Rows are points. The window is the flat piece filled in between its corners: a triangle in 3 columns, a solid with four corners in 4, and so on. A path goes straight from each point to the next, and from the last back to the first. List the points from which the path goes on through the window.

Window (4 x 4)
[[-0.58 -0.28 -0.31 -0.56]
 [-0.31 -0.16  0.16  0.25]
 [ 1.04  0.49  0.70  0.14]
 [ 0.03  0.47  0.07  0.26]]
Path:
(1): [-0.26 -0.12  0.58 -0.04]
(2): [-0.44  0.76  0.43  0.04]
(3): [ 0.11  0.18 -0.01  0.28]
(4): [-0.14 -0.25 -0.13  0.18]
(5): [-0.32  0.27  0.56  0.00]
(6): [-0.28  0.06  0.13 -0.35]
(7): [ 0.11 -0.59 -0.25 -0.01]
(8): [ 0.00 -0.18 -0.08  0.12]
(9): [-0.65 -0.19  0.22 -0.64]
(10): [0.61 0.45 0.88 0.24]
(11): [ 0.55  0.23 -0.38  0.45]
(12): [ 0.37 -0.04  0.20  0.12]
(13): [-0.30  0.28  0.84 -0.16]
(14): [ 0.00  1.10  0.35 -0.29]
(15): [ 0.51 -0.50 -0.13 -0.24]
(16): [-0.24 -0.10 -0.30  0.49]
Through the window after points: 2, 4, 16

Window (6 x 6)
[[ 0.26 -0.12  0.19 -0.16  0.86 -0.93]
 [ 0.21  0.24 -0.15  0.04  0.06  0.66]
 [ 0.36  0.21 -0.14  0.47 -0.45  0.06]
 [-0.24  0.54 -0.71 -0.02 -0.09  0.02]
 [-0.56  0.09 -0.36  0.28  0.27 -0.46]
 [ 0.59 -0.20  0.35 -0.10 -0.65  0.28]]
Path:
(1): [ 0.26 -0.20 -0.90 -0.10  0.25 -0.57]
(2): [ 0.27  0.13 -0.61  0.04 -0.12  0.44]
(3): [-0.13  0.48  0.22  0.41 -0.36  0.31]
(4): [ 0.04  1.18 -0.30 -0.10  0.21 -0.31]
(5): [-0.21 -0.53 -0.67  0.14 -0.31  0.43]
(6): [-0.28 -0.76 -0.52  0.25  0.04 -0.10]
(7): [ 0.18  0.36  0.25  0.05  0.04 -0.16]
(8): [-0.38  0.21  0.45  0.24  0.47 -0.47]
Through the window after points: 4, 8

Window (8 x 8)
[[ 0.29  0.08 -0.02 -0.32  0.65 -0.74  0.22  0.41]
 [ 0.36 -0.52  0.18  0.60 -0.70  0.04 -0.19 -0.10]
 [ 0.33 -0.48 -0.09 -0.55  0.47  0.47 -0.11 -0.45]
 [ 0.26 -0.23 -0.21  0.24 -0.58  0.49  0.16  0.19]
 [-0.45 -0.35 -0.10  0.46 -0.73  0.26 -0.14 -0.21]
 [ 0.29  0.48  0.42 -0.49  0.19 -0.45 -0.07  0.30]
 [ 0.04 -0.50 -0.08  0.22 -1.07 -0.20 -0.44  0.58]
 [ 0.64  0.00 -0.57 -0.68  0.45  0.10  0.05 -0.86]]
Path:
(1): [-0.20 -0.15 -0.34  0.19 -0.65 -0.01 -1.03  0.58]
(2): [ 0.57 -0.51  0.25 -0.09 -0.45  0.03  0.72 -0.12]
(3): [ 0.06 -0.09 -0.16 -0.40  0.20 -0.60  0.46 -0.08]
(4): [ 0.42  0.06  0.06 -0.11  0.57 -0.39 -0.16  0.56]
(5): [ 0.42 -0.21  0.06  0.28 -0.34  0.26 -0.75 -0.10]
(6): [ 0.22 -0.49  0.06  0.32 -0.67 -0.15  0.09  0.06]
(7): [ 0.09 -0.51  0.02 -0.19 -0.74 -0.22  0.25  0.16]
(8): [ 0.27  0.06  0.05  0.14  0.37  0.13 -0.32  0.37]
Through the window after points: 1, 3, 5

Window (11 x 11)
[[ 0.52 -0.24 -0.86 -0.65 -0.01 -0.66  0.09 -0.05  0.27  0.04 -0.17]
 [ 0.46  0.14  0.40 -0.29 -0.26 -0.29  0.35  0.70  0.18  0.03  0.02]
 [ 0.77 -0.19  0.30  0.72 -0.19  0.65  0.43  0.12 -0.56 -0.49  0.00]
 [-0.43  0.43 -0.28  1.07 -0.22 -0.18 -0.12 -0.91  0.45 -0.03 -0.07]
 [ 0.54 -0.07 -0.53 -0.69  0.66 -0.11 -0.42  0.24  0.29  0.08 -0.28]
 [ 0.37 -0.54 -0.16  0.13  0.19 -0.36 -0.37  0.09  0.18 -0.54 -0.24]
 [-0.04 -0.19 -0.24 -0.08 -0.73  0.30  0.13  0.88  0.37  0.02  0.29]
 [-0.07 -0.41  0.17  0.32  0.29  0.46  0.71  0.35  0.05 -0.57 -0.06]
 [-0.69  0.90 -0.24  0.17 -0.75  0.57  0.22  0.03 -0.45 -1.69  0.48]
 [-0.05 -0.45 -0.26 -0.17 -0.35 -0.41 -0.51 -0.73 -0.24  0.55 -0.69]
 [-0.46 -0.07 -0.46  0.67  0.13 -0.21  0.10  0.49 -0.20 -0.04  0.10]]
Path:
(1): [-0.09 -0.30  0.15 -0.23 -0.17  0.01  0.07 -0.24 -0.13 -0.28  0.66]
(2): [ 0.31 -0.25 -0.20  0.06  0.50  0.05  0.02 -0.28 -0.57  0.02  0.58]
(3): [ 0.32 -0.16  0.05  0.38 -0.74  0.21  0.35  0.63  0.47 -0.65 -0.81]
(4): [ 0.11  0.02 -0.57  0.05 -0.34 -0.20  0.03 -0.25  0.30 -0.01 -0.56]
(5): [-0.18 -0.24  0.09  0.20  0.07 -0.16 -0.26 -0.18 -0.26 -0.09  0.46]
(6): [-0.05 -0.23  0.17 -0.04 -0.16 -0.17 -0.06 -0.14 -0.10 -0.46  0.53]
(7): [-0.24  0.16 -0.48  0.34 -0.12 -0.01  0.09  0.05  0.30 -0.22 -0.35]
(8): [ 0.30 -0.08 -0.29 -0.10 -0.27  0.01  0.09  0.71  0.02 -0.15 -0.59]
Through the window after points: 2, 4

Window (12 x 12)
[[-0.80 -0.48 -0.28 -0.17 -0.15  0.09 -0.76 -0.13  0.28 -0.18  0.56 -0.34]
 [ 0.49  0.11  0.15  0.36 -0.33  0.28  0.08  0.06  0.55 -0.37  0.32  0.02]
 [-0.47  0.95 -0.26  0.09  0.13 -0.13 -0.55  0.41 -0.35 -0.04 -0.19 -0.28]
 [-0.30 -0.07 -0.09 -0.02 -0.14  0.25  0.00  0.93 -0.08 -0.63 -0.28  0.04]
 [ 0.58  0.00  0.00  0.43  0.04  0.00  0.41  0.09 -0.08 -0.42 -0.08 -0.71]
 [-0.17 -0.35  0.74 -0.72  0.95 -0.11  0.06  0.16  0.33 -0.08  0.52  0.22]
 [ 0.13  0.76 -0.49  0.67  0.62 -0.74 -0.41 -0.15  0.73  0.16 -0.57  0.45]
 [-0.12 -0.02  0.48 -0.24  0.09 -0.09  0.48 -0.21  0.22 -0.45 -0.06  0.32]
 [-0.55  0.66  0.53 -0.06  0.24  0.17  0.34  0.33  0.21  0.69 -0.74 -0.62]
 [ 0.75  0.53 -1.03  0.38  0.13  0.10  0.33  0.06  0.23 -0.43 -0.11  0.07]
 [ 0.25  0.04  0.01  0.77  0.40  0.21  0.57 -0.15 -0.11  0.18  0.35 -0.20]
 [-0.39 -0.48  0.05 -0.77 -0.68 -0.30 -0.65  0.50  0.11 -0.09  0.06  0.47]]
Path:
(1): [-0.20  0.20  0.06  0.22  0.12 -0.23  0.41  0.36  0.44  0.09  0.14 -0.10]
(2): [ 0.25  0.05 -0.20  0.12  0.28  0.09 -0.51 -0.27  0.17 -0.19 -0.52  0.14]
(3): [ 0.19 -0.13 -0.36 -0.13  0.47  0.66  0.20 -0.19 -0.29 -0.09 -1.11 -0.22]
(4): [-0.07  0.33  0.03  0.04  0.00 -0.44 -0.18  0.21  0.40 -0.06  0.50  0.14]
(5): [-0.39  0.76  0.30  0.17 -0.04 -0.53 -0.38  0.95  1.04 -0.12  0.40  0.22]
(6): [ 0.15 -0.53 -0.41 -0.03  0.33  0.53  0.33 -0.24 -0.78 -0.31 -0.84 -0.16]
(7): [ 0.26 -0.18  0.27 -0.08 -0.10  0.35 -0.18 -0.13 -0.02 -0.23 -0.50  0.25]
(8): [ 0.04  0.03 -0.07  0.11  0.09 -0.14  0.12  0.20  0.46 -0.20  0.26  0.01]
(9): [ 0.65  0.50  0.15  0.34 -0.79 -0.03  0.94  0.84  0.64 -0.06  0.55 -0.14]
(10): [-0.17 -0.23 -0.08  0.11  0.55  0.26 -0.81 -0.54  0.07 -0.51 -0.30  0.09]
(11): [ 0.24  0.19 -0.12  0.28 -0.28  0.30 -0.30 -0.53 -0.37 -0.11 -0.65  0.52]
(12): [ 0.06  0.28 -0.07  0.40  0.54 -0.45  0.25  0.38  0.73 -0.05  0.32 -0.28]
Through the window after points: 5, 9, 11

Window (14 x 14)
[[-0.31 -0.24  0.11 -0.47  0.48 -0.09  0.16 -0.08 -0.11 -0.16  0.04 -0.63
   0.05 -0.49]
 [ 0.25  0.47 -0.07  0.53 -0.17 -0.62 -0.01 -0.53 -0.34  0.36  0.24 -0.63
   0.00 -0.13]
 [-0.08  0.10 -0.32  0.08 -0.36  0.32 -0.34  0.39 -0.18 -0.07  0.06  0.04
   0.50 -0.73]
 [-0.24 -0.65 -0.22  0.72  0.31 -0.17 -0.28 -0.14 -0.41  0.26  0.94 -0.11
   0.04 -0.32]
 [-0.15 -0.63 -0.06  0.26  0.20  0.68  0.87  0.24 -0.54  0.43  0.00 -0.08
   0.18  0.37]
 [-0.14  0.41 -0.37 -0.26  0.09  0.26 -0.18 -0.54 -0.39  0.91  0.66 -0.16
   0.43 -0.11]
 [ 0.13  0.37  0.19 -0.75 -0.65 -0.09 -0.01  0.33 -0.47  0.34  1.25  0.15
   0.32 -0.02]
 [ 0.49  0.27  1.22 -0.21  0.36 -0.31  0.13 -0.16 -0.54  0.26  0.06  0.02
  -0.02 -0.60]
 [ 0.14 -0.66 -0.34 -0.81  0.16  0.19 -0.09 -0.67  0.66  0.27 -0.21 -0.08
  -0.19  0.14]
 [ 0.65  0.52  0.24 -0.62  0.17  0.62  0.66  0.82  0.27  0.28 -0.01 -0.22
  -0.14  0.05]
 [-0.08 -0.68  0.46 -0.20  0.88 -0.20 -0.42  0.01  0.44  0.16 -0.23 -0.40
   0.02  0.40]
 [ 0.01  0.61  0.36  0.36 -0.36  0.06  0.01  0.21 -0.01  0.08 -0.12  0.03
  -0.76 -0.05]
 [ 0.18  0.26 -0.30 -0.10  0.65  0.35  0.20  0.68 -0.48 -0.51 -0.30 -0.01
   0.21 -0.22]
 [ 0.58  0.01 -0.38 -1.02  0.09  0.84 -0.73  0.76 -0.24  0.75  0.04 -0.33
  -0.10  0.33]]
Path:
(1): [-0.07 -0.23  0.11 -0.07  0.39 -0.06  0.11  0.28  0.06  0.42  0.05  0.19
 -0.14 -0.24]
(2): [-0.54  0.14 -0.05 -0.72  0.45 -0.50  0.34  0.38 -0.64  0.70  0.09 -0.45
 -0.22 -0.49]
(3): [ 0.60 -0.29  0.48  0.14  0.10  0.53 -0.27 -0.38  0.27 -0.52  0.20 -0.13
  0.31 -0.09]
(4): [ 0.23  0.68  0.17 -0.02  0.28  0.59 -0.15  0.28 -0.45 -0.59  0.60 -0.95
  0.05  0.31]
(5): [-0.18 -0.83 -0.07 -0.12 -0.04 -0.47  0.11 -0.02  0.09  0.78  0.01  0.50
 -0.06 -0.63]
(6): [ 0.11  0.14 -0.18 -0.25  0.18 -0.20 -0.01  0.31 -0.23  0.91  0.19 -0.07
  0.06 -0.87]
(7): [ 0.15  0.17  0.11 -0.03  0.02  0.23 -0.07  0.12 -0.37 -0.06  0.32 -0.24
  0.14  0.21]
(8): [-0.02  0.06  0.61  0.58  0.11  0.85  0.07 -0.84 -0.95  0.06  0.12 -0.37
  0.18  0.61]
(9): [ 0.16  0.09 -0.11 -0.44  0.28 -0.43 -0.01  0.62  0.12  0.48  0.35 -0.09
  0.02 -0.62]
(10): [ 0.18 -0.01 -0.11 -0.50 -0.04 -0.16 -0.20  0.40 -0.16  0.63  0.19  0.17
  0.14 -0.26]
(11): [ 0.30  0.15  0.15 -0.22  0.14  1.14 -0.17  0.15 -0.40 -0.16  0.47 -0.77
 -0.08  0.38]
(12): [ 0.37  0.23  0.63 -0.26  0.09  0.68 -0.65  0.10  0.24 -0.12  0.10 -0.46
  0.36  0.43]
(13): [-0.15 -0.25 -0.62 -0.35  0.22 -0.55  0.80  0.05 -0.73  0.89  0.61  0.15
 -0.04 -0.71]
(14): [-0.03 -0.48 -0.80  0.03  0.35 -0.71 -0.26  0.21  0.30  0.50 -0.37  0.16
  0.05 -0.17]
(15): [ 0.03  0.23  0.14 -0.06  0.04  0.63  0.10  0.05 -0.47  0.01  0.48 -0.46
  0.03 -0.01]
(16): [ 0.30  0.13 -0.01  0.02  0.12  0.38  0.02 -0.22 -0.47 -0.07  0.10 -0.53
  0.13 -0.05]
Through the window after points: 2, 10
